Each row is a point. Each copy is the shape, with its points in the same order, turned, moved and blurred by noise. Is it also mirrored, or only turned?
In the rows, zero is written as 128.

Shape, 6 rows:
[[177 162 129]
 [156 181 154]
 [149  97 151]
 [119  99  89]
 [ 56  94 169]
 [ 75  84 224]]
Copy 1 (6 x 3):
[[111 161  92]
 [ 90 156  79]
 [163 135  90]
 [156 119 161]
 [142  36 120]
 [156  26  60]]
Copy 1 is: mirrored
Copy 2:
[[ 74 119 119]
 [ 79 150 146]
 [138 130  90]
 [155  68 141]
 [210 174 133]
 [200 210 105]]
Copy 2 is: only turned
Copy 3 (6 x 3):
[[112  85  72]
 [148 104  73]
 [ 84 140 113]
 [ 90  95 163]
 [146 177 185]
 [139 222 148]]
Copy 3 is: mirrored
Copy 4 (6 x 3):
[[ 93 149 104]
 [ 78 167 129]
 [157 153 124]
 [158  86  83]
 [175  77 185]
 [193 124 216]]
Copy 4 is: only turned

Shape (12 x 6):
[[146 117 123 132 131 108]
 [115  96 128 121 158 100]
 [118 100  80 124 137 116]
 [139 107 101  75 111 110]
 [165 136 109  89 155  81]
 [166  99  88  71 129 129]
 [108 115 128 119  99 114]
 [ 76 135 172 142 138 137]
 [ 94 154 169 186 182 160]
 [161 150 207 197 154 145]
 [ 96 137 128 129 163 145]
 [124 145 101 119 112 105]]
Copy 1 (12 x 6):
[[131  99 121 139 130 141]
 [139  80 137 116 123 112]
 [143 109 124 125 164 102]
 [ 96 116 103 146 129  89]
 [ 78  94 157 154 121 110]
 [ 77 101  94 141 160  94]
 [149 129 104 127 112 116]
 [161 123 122  81  85 156]
 [174 111 151  59 119 210]
 [151  90 128 125 102 249]
 [142 117 137  77 130 141]
 [126 146 140 144 134 121]]
Copy 1 is: mirrored
Copy 2 (12 x 6):
[[116 126 130 140 125 144]
 [106 121 125 135 104 106]
 [146 104 108 152 108 102]
 [145 144 133 189 137 111]
 [124 153 167 161  92 134]
 [152 121 163 195 122 120]
 [135 132  98 144 164 126]
 [110 138 119  72 171 113]
 [123 105 138  30 144 134]
 [ 83 103 159  53 141 205]
 [144 115 134  88 129 104]
 [164 156 116 143 127 144]]
Copy 2 is: mirrored

Shape:
[[ 95 144 151 145  58 109 180 143]
 [ 97 127 172 154 154 177 115 151]
 [122 115 124 140 139 130 122 104]
 [136 116 140 125 119 156 156 167]
 [140 124  48 224  67 104  99 146]
 [ 94 157  80 135 111 140  86 128]
 [ 62 119 106 108  58 149 136  80]
 [155 142 103 131 109 135 132 150]
 [122 118 158  54 128 125 101 135]
 [ 47  76 118 119 129  84 130 133]
 [162 170 162 131 106 153  96  84]
 [154  98 213 106  81 116 142 148]
 [124 137 124 133 109 121 178 171]
 [ 61 155 143 215 126 140  53  65]]
Copy 1 (14 x 8):
[[133 149 105 105 164 197 191 102]
 [142 110 191 140  85 185 149 131]
 [114  92 139 135 132 148 124 130]
 [117 151 172 101 123 162 145 103]
 [135 185 106 174 204 176  81 179]
 [175 119 116 116 130 152  99 165]
 [161  71 110  66 183 190 134 132]
 [136 155 140 120 144 131 119 114]
 [127  94 160  71 110 101 173 142]
 [ 77  95 108  81 121 193 152 184]
 [178  88 155 158 151 109 155 103]
 [103 129 182 108 159 133 228 109]
 [112 170 127 103 124 170 149 100]
 [185  51 121 207 136 200 133 185]]
Copy 1 is: only turned
Copy 2, 14 rows:
[[ 86  78 100  83 175 159  86 113]
 [151 126 132  84 103 166 156 174]
 [143 130 115 123 115 130  93 139]
 [129  91 118  86 137 105 142 167]
 [ 93 116 173 133 173 133   7 197]
 [134 150 165 143 159 146 112 143]
 [157  72 145 141 164 156  93  70]
 [132 119 124 109 170  95 115 156]
 [133 115  85 159 128 122 171 119]
 [ 82  99 166 150  82 148 104  99]
 [183 138  67 120 167 158 108 165]
 [107  55  43 117 126 130 141 156]
 [ 83 102 120  67 150 106 120 138]
 [184 160 144 133 114 240  52 157]]
Copy 2 is: mirrored
Copy 3, 14 rows:
[[159  88 117 128  76 138 130 143]
 [119 113 123 181 176 146 158 117]
 [108 146 103 142 146 106 117 140]
 [134 113 143 114 152 139 159 134]
 [ 79  57  48  64 137  72 103 120]
 [111 127  74 117 155 141  71  98]
 [128 169  56 131  91 168 116 149]
 [117 119 136  91 144 118 118 111]
 [103 168 169 148 146 168  94 150]
 [136 127  93 161 153 149  85 218]
 [ 75 159 144 155 108 108 113  74]
 [105 110 197 148  87 136 155 169]
 [170  98 134 101 140 129 138 135]
 [ 79 113  27 221 138  85  88  90]]
Copy 3 is: only turned

Shape:
[[151 104 131 169 187 124 127 195 134]
 [ 88 146 125 140  70  77  83 115 103]
 [106 131 142 212  34  48 129 134 195]
 [ 84 195  72 149  53 106 138 117 144]
 [130 191 182 143 150 228 165 155  70]
 [117 131 121 179 204 157 171  57  95]
 [148  98 136  40 140 155 134  96 201]
 [209 146 150  49 129 110 126 124 149]
 [200 133  93  88 120 137  92 132 198]
 [139 140  83 147  28  65 128 105 158]
 [135 123 127 127 131 134 171 179  96]
 [118 220 106  95 186 103 146 142 100]]
Copy 1 (12 x 9):
[[136 162 103 133 161 109 119 103 224]
 [ 96 132  88  84  89 169 154  81  96]
 [126  48  31  57  98 125 200  84 155]
 [152  82 128  84 131 160 175  48  79]
 [142 120 125 156 225 202  40 135 145]
 [ 92  94 209 108 159 104  57 124 168]
 [136 130 120 215 131  73 163 171  92]
 [128 174  83 151 171  71 146 157  82]
 [130 160 109 157 178  93 223 140 118]
 [146 104  87  62 109 123 216  95  88]
 [183 153 112 126 141 136  94 112 163]
 [127 175 130 141 185 107  71  37  95]]
Copy 1 is: mirrored
Copy 2 (12 x 9):
[[162 124 107  87 117  62  79 106 147]
 [108 146  88 137 171 196 105 122 125]
 [118 138 142  19 175 222 103  70 113]
 [ 64 199  85  90 112 206 118 134 136]
 [109 161  88 166  51  55 164  80  91]
 [ 91 187 137 170  90  81  93  50 199]
 [192 124 181 162  42 179 119 147 182]
 [158  47 117 148  52 163 127 138 171]
 [181  98 122  88  75 173 150 167 201]
 [ 80 127 133  73 151 230 121 140 154]
 [113 120 118 117  89  87  88 147 109]
 [101 152  38 154  38 131  69 110 159]]
Copy 2 is: mirrored
